Each row is a point. The points of each table are mixes of a few directions, plus a little noise. Count the directions of each table, and those that both share. Where both have some left over, give the other angles between the two spaces (their principal angles), to ten degrees, smallest first.

First (6 x 2):
[[  9  16]
 [  4   6]
 [-31 -54]
 [ 58 102]
 [ -5  -9]
 [-35 -62]]
Second, 5 rows:
[[ -17    6]
 [  43  -15]
 [  31  -11]
 [  50  -18]
 [-107   38]]
Directions: first 1, second 1, shared 0; angles 80

First:
[[-10 -39  21   9]
 [-13 -51  27  12]
 [ -9 -36  19   9]
 [ 20  78 -43 -19]
 [-25 -98  53  23]
 [ 30 121 -66 -29]
 [  1   3  -1  -1]
 [  5  22 -12  -5]]
Second (8 x 4):
[[ 25  -1 -20   0]
 [ 49   5   5 -28]
 [ 38  38   3  52]
 [ -2  11 -14  37]
 [ 47  -5 -38  -6]
 [-91 -54  15 -65]
 [-98  22  78  37]
 [ 31 -17 -29 -28]]
Directions: first 1, second 3, shared 0; angles 60

First:
[[-38  41   7 -15 -14 -33]
 [-15  -2   5  -9  -2   8]
 [-10  19   1  -3  -5 -18]
 [-22  47   1  -4 -13 -47]
 [ 10 -34   1   0   8  36]
 [ -6   8   1  -2  -2  -8]
 [121 -87 -28  56  37  52]
 [-41   7  12 -23  -8   9]]
Second, 8 rows:
[[ -20   -3   16  -15   -4  -13]
 [ -28  -27  -37   14   21   12]
 [  37  -34  -35   26    1   16]
 [   9   19   48  -24  -19  -18]
 [  18   49   24    1   17   26]
 [  20 -119  -36   21   22   26]
 [ -15   77   -2   -7  -29  -30]
 [ -22   39   21  -17  -12  -19]]
Directions: first 2, second 4, shared 1; angles 40

First (7 x 9):
[[-14  10  -1  37  -2   0  -5 -10 -15]
 [-23  40  -9 -16 -62  25  21  -7 -32]
 [  3  -4  16 -22  10 -13  -5 -12   3]
 [  7 -21   2  49  34 -10 -16   5  10]
 [ 43 -60  38 -25  41 -23 -20  14  44]
 [  5  10 -15 -43 -40  24  23  20   1]
 [-20  25 -32  19  19  -2   2 -10 -12]]
Second, 10 rows:
[[  -1  -43  -13   23   33   -2   -5    3   12]
 [  -5   23   23   51   -7   -6  -17  -10  -16]
 [   6    6  -27 -121  -24    6   43   14   12]
 [  -1   42   11  -29  -34   -2   11   -3  -13]
 [ -13   22   20   43  -10  -24    4  -14  -23]
 [  -5   35   11  -18  -28  -11   16   -5  -16]
 [  -7   -1    3   17    2  -15    8   -6   -8]
 [   7  -37  -10   23   30   14  -21    6   18]
 [   5   -4   -8  -27   -1    9    2    6    8]
 [  14  -45   -9   38   39   30  -41   10   26]]
Directions: first 4, second 3, shared 1; angles 30, 70

First, 11 rows:
[[-21   4  30  24  14  13   0   6   2   0 -11]
 [ 68 -27 -63 -82  -5 -20   2  -9 -43 -25  30]
 [  1  17 -43   3 -50 -23  -2 -11  52  31   6]
 [-66   2 121  73  77  53   0  25 -33 -20 -36]
 [ 13   0 -26 -14 -17 -11  -1  -6  10   6   7]
 [ 53 -10 -74 -61 -35 -30   0 -14  -1   0  26]
 [-33  17  18  41 -12   3  -2   1  36  21 -12]
 [-23   4  33  26  16  14   0   7   0   0 -11]
 [-26   6  32  30  13  13  -1   6   5   2 -13]
 [ 48 -22 -36 -58   5 -10   1  -4 -40 -23  20]
 [-13   7   8  16  -4   1  -1   1  14   8  -5]]
Second (11 x 11):
[[-14  24 -48 -31 -56 -29  -9 -46   4  -7 -65]
 [  5 -32  57  65  50   4 -11  58  30  15  64]
 [ -7   5 -12   0 -19 -16  -9 -11  11   0 -20]
 [ -6  25 -47 -48 -44  -9   5 -47 -18 -11 -55]
 [  3  -1   3  -3   6   7   4   2  -6  -1   6]
 [ 19 -21  45  13  61  44  21  41 -23   3  67]
 [  7 -34  62  65  57  10  -8  62  26  15  72]
 [-10  19 -37 -26 -43 -21  -6 -36   1  -6 -50]
 [  1 -11  20  24  16   0  -5  20  12   5  22]
 [ -4  19 -35 -36 -32  -6   5 -35 -14  -8 -41]
 [  6   6  -7 -23   3  16  14  -9 -23  -5  -1]]
Directions: first 2, second 2, shared 0; angles 40, 60

First (11 x 14):
[[  20   26  -75  -64   13    6  -16   -3  -24   69   12   27   21   77]
 [  37    2  -23    3   -5  -59    6    0   -9   10  -34  -19  -17  -29]
 [ -77    6   91   17   -3  118   -2    4   32  -66   69    5   16   24]
 [  -7   36  -43  -52   23  -55    1  -18  -10   63   -3  -29   25   88]
 [  15    6  -22  -27   -9  106  -24   17  -10    0   45   62    2   17]
 [  -6  -28    8   28    4  -36    8   -5    3   -2  -25   -1    0  -31]
 [ 101   68  -25  -38  -49   97  -25   39  -19  -42   36   11  -58  -43]
 [   0  -47   31   64   -3  -75   20   -6   10  -28  -53  -22  -17  -85]
 [ -62  -60   45   56   20  -55   20  -19   20   -8  -30   -8   22  -24]
 [  45   61   -9  -19  -10 -105   16   -6   -3    2  -36  -95  -31   -6]
 [ -68  -69   23   32   20   58   -4   -6   10    3   18   70   39   11]]
Second:
[[  94   71  -43  -60  -45  -76  -50   -5  -49  -63  -42   -3  -39 -121]
 [ -34   28   36   29   15   65   16   26   11  -14  -31   18  -26   63]
 [ -42   -8   28   31   20   50   20   12   18   11   -2    9   -1   61]
 [  -4   40   17    8   -1   28    0   17   -4  -26  -34   13  -31   18]
 [  -7  -47  -13    0    6  -20    5  -17    9   32   38  -13   34   -4]
 [   5  -19  -10   -5   -1  -19   -1   -9    0   11   17   -7   14  -14]
 [  65  -47  -64  -54  -28 -114  -30  -43  -22   22   52  -31   43 -117]
 [ -79  -20   48   55   37   85   39   20   37   27    4   14    4  112]]
Directions: first 4, second 2, shared 0; angles 30, 60

First:
[[ -4  -6   8  10  22  25 -25  -3  -1  26  -1   8 -15  21   0 -14   0  13]
 [-21 -24  35  19   8   7 -41  -2  10  14  -3  15 -16  18  24 -29  22   4]
 [ 39  46 -66 -49 -70 -74 121  11 -12 -86   5 -39  61 -79 -32  74 -29 -39]
 [  9  11 -16  -9  -5  -4  20   1  -5  -8   2  -7   9  -9 -11  13 -10  -2]
 [ 10  11 -17  -7   6   8  12   0  -7   4   2  -5   2   0 -14   9 -13   4]
 [-15 -19  28  13  -2  -4 -25  -1   9   2  -3  10  -8   6  21 -19  20  -1]
 [ -2  -1   3  -2 -12 -13   7   2   3 -12  -1  -2   5  -9   5   2   5  -7]
 [-10 -13  17  14  22  23 -34  -4   3  27  -2  11 -18  24   7 -21   7  12]
 [ 12  14 -21 -12  -8  -7  26   1  -6 -12   2 -10  12 -13 -13  18 -12  -4]
 [ -4  -5   7   8  16  18 -20  -3   0  19   0   6 -12  17   1 -11   1  10]
 [-12 -15  22  16  20  21 -38  -3   5  25  -2  12 -19  23  12 -23  10  11]]
Second, 11 rows:
[[-21 -36  43  15 -27 -34 -13   3  23 -38   1  10  17 -13  42 -22  48 -14]
 [-18   8  18   1 -22 -23 -19   2  -5  15 -18   5 -32  -3   9  -2 -11 -17]
 [ 18  -3 -20  -2  22  23  18  -2   2  -9  15  -5  26   4 -12   4   5  17]
 [-40  36  32  -4 -48 -48 -46   4 -22  56 -49   8 -93  -1   8   2 -50 -41]
 [  6 -23   4   6   7   5  11  -1  15 -30  16   1  35  -4  11  -8  31   9]
 [ -2   1   2   0  -2  -2  -2   0  -1   2  -2   0  -4   0   1   0  -2  -2]
 [  2  51 -27 -16   4  10  -9  -1 -32  61 -23  -6 -59  12 -36  22 -69  -6]
 [ 17 -21 -11   3  20  19  21  -2  13 -31  24  -3  47  -1   1  -4  29  19]
 [  2  20 -13  -7   3   6  -2   0 -13  24  -8  -3 -21   5 -16   9 -27  -1]
 [ 26 -21 -22   2  31  31  29  -3  13 -33  30  -5  57   1  -7  -1  29  26]
 [ 10 -12  -6   2  12  11  12  -1   7 -17  13  -2  26   0   0  -2  16  11]]
Directions: first 2, second 2, shared 1; angles 80
